Each row of a before or after table is a point. The points were changed in one or more steps. Then noise was added and the rows were shuffled. The steps act on columns, c1 being the first. Name the steps. A step turns or swaps two columns, mirrors them in a line or flattens them onto one, adds a multiple of one to another, or multiplies or shifts one. Angles are multiples of 10 degrees, from the lower column toward the higher: turns from -170 to 170, lines from 10 to 170 but not 90. Use the fewest steps. Two steps may share a column if one is a turn and the other turns, adds or multiplies; they go together, in the order done. Otherwise the lowest column goes first.

Before (14 x 3):
29 -32 -29

12 -69 48

-23 15 -6

-18 -74 67

-38 -42 -32

-9 -15 21

4 -5 -13

1 58 12

-38 16 -9

57 34 -27

-13 -43 -90

-13 32 15

-56 -40 3

9 31 -12
After (14 x 3):
-19 -6 33

15 -38 4

-7 4 -4

33 8 -1

-47 -55 11

64 5 21

-68 9 61

38 -12 26

-76 -14 78

29 55 -16

-37 -35 -24

-42 -12 -79

12 -21 7

-32 29 -17
Steps: swap c1 and c2; shift c3 by 10

Before (8 x 8):
-6 61 23 -1 60 -23 -6 10

32 -13 -25 -6 36 -60 -19 -9

41 -30 25 39 -22 -17 54 -44

-12 29 8 -48 34 -57 -13 -39

37 40 -21 -11 -39 11 -6 -47

44 -28 40 40 -53 -34 -21 -44

5 -31 -11 69 -27 -8 12 -69

-39 63 1 -51 26 -62 -6 50
After (8 x 8):
12 -54 33 37 -22 35 56 30

-1 -35 -24 -6 39 53 -21 -26

-34 64 -2 -54 25 28 -6 -77

-14 25 7 -44 36 70 -14 2

-48 42 22 -2 60 15 -5 -24

4 -53 31 36 -56 52 -25 20

22 -24 -11 64 -27 42 11 56

-51 -14 -18 -9 -42 11 -4 48
Steps: mirror c1 and c2 in the line at 120 degrees; turn c6 and c8 by 150 degrees

Before (8 x 12):
-65 -41 -42 13 21 -2 -45 -12 19 38 -34 37

52 -32 0 -1 74 13 4 56 62 -46 -9 -13

-35 -24 62 20 7 -26 8 28 -34 25 -21 -33

26 73 9 -32 -22 63 11 -11 -27 1 -18 11

-65 -2 -31 -39 -51 -10 -18 7 33 25 46 46

-14 85 57 12 -24 44 41 -50 -16 33 -5 -42

-15 -19 38 10 -47 -39 44 -48 -9 -15 -16 5

4 -51 45 12 -5 -19 -21 15 26 23 -21 -103
After (8 x 12):
55 -80 -4 0 10 8 5 54 63 -32 19 -13

-64 44 -31 -40 -27 2 -17 9 35 50 -2 46

26 54 9 -33 51 67 12 -12 -26 -17 -6 12

-17 30 38 10 -44 -40 45 -46 -9 -21 19 5

-66 -39 -43 14 -23 10 -45 -13 19 -10 -47 38

5 -22 45 8 -46 -50 -22 17 25 -6 -33 -102

-16 63 60 14 63 34 40 -52 -15 11 -16 -43

-37 -17 63 21 -16 -39 8 29 -34 -5 -39 -33
Steps: turn c2 and c5 by 60 degrees; add 0.3 times c12 to c6; turn c10 and c11 by -60 degrees; add -0.3 times c8 to c11

Before (12 x 24):
13 -19 1 -27 15 -75 35 -20 -32 -47 11 41 0 13 -10 30 61 18 -4 13 -10 5 7
 42

-6 55 -25 -31 -24 -17 0 50 31 34 7 19 11 -19 49 22 -5 33 -1 7 -12 38 17
 75

-17 41 49 -2 -31 48 30 4 -22 -10 44 49 -38 45 53 -24 -11 12 -11 49 -40 3
 -13 6

58 30 -26 41 -49 61 35 43 5 -32 -40 -3 -10 71 80 47 27 15 -29 -97 0 50
 -17 -35

18 -75 -16 25 -34 51 49 -35 -14 -70 -36 -3 39 -11 -6 32 18 15 -20 -38 27
 -26 -17 -2

-6 5 -53 -15 -17 40 38 8 50 101 41 -10 -40 25 65 32 -45 31 29 50 42 24
 51 9

-13 -44 -25 -15 -28 19 -5 17 -30 6 -11 39 17 1 70 21 1 35 -21 75 7 20
 -14 10

-19 0 -35 16 54 -13 29 -11 28 -55 45 -27 34 -25 23 15 59 52 -40 49 12 30
 -39 34

-99 -32 -6 58 65 -68 49 58 -19 6 -46 -19 -6 -17 45 41 1 76 -8 3 -22 34 6
 14

-36 -3 52 -7 41 -93 -30 41 4 -88 12 -7 45 -10 33 55 41 -7 -12 16 24 35
 -16 5

4 -52 -22 98 -27 4 47 21 -30 29 47 -10 -23 16 28 -7 -23 62 -4 19 -37 -2
 -31 -57

-39 25 -68 63 0 23 45 9 -25 43 2 29 5 -5 23 -36 -36 -13 7 -30 12 2 -25
 -68
After (12 x 24):
-17 -1 -34 15 54 -14 -46 -9 29 -56 44 -27 33 -25 22 -33 58 51 -43 51 10
 30 -40 60

-12 -45 -25 -15 -30 18 1 13 -31 7 -11 40 16 2 71 -25 1 37 -21 75 7 20
 -13 25

4 -53 -21 97 -27 6 -30 12 -28 27 48 -9 -24 17 28 -3 -26 63 -4 20 -39 -2
 -32 -51

-5 3 -54 -15 -17 37 1 8 49 101 40 -11 -40 24 65 -32 -46 30 30 48 42 22
 51 -11

-101 -31 -6 58 66 -68 -31 38 -19 9 -47 -20 -6 -17 44 -55 0 76 -7 2 -21
 34 6 20

-38 25 -67 63 -1 24 -57 5 -24 44 1 28 5 -5 23 17 -34 -12 7 -28 12 4 -26
 -75

13 -19 1 -26 16 -76 -24 -14 -33 -48 12 41 0 14 -10 -41 63 19 -4 13 -9 5
 6 44

-14 40 48 -2 -31 50 -10 2 -22 -10 44 47 -39 45 53 21 -12 12 -11 48 -39 2
 -14 17

-7 54 -25 -31 -23 -16 -1 35 31 34 6 17 14 -16 48 -24 -6 34 -1 6 -12 39
 18 77

-35 -3 51 -7 41 -92 18 28 2 -90 13 -5 45 -10 33 -53 42 -7 -11 15 25 34
 -16 14

18 -74 -16 26 -34 52 -61 -24 -16 -70 -37 -4 38 -11 -5 -55 18 16 -21 -38
 27 -25 -16 12

58 31 -27 41 -48 61 -10 29 5 -31 -40 -2 -9 72 80 -53 28 15 -28 -97 1 49
 -17 -13
Steps: add 0.7 times c13 to c7; turn c7 and c16 by -160 degrees; multiply c8 by 0.7; add -0.7 times c19 to c24
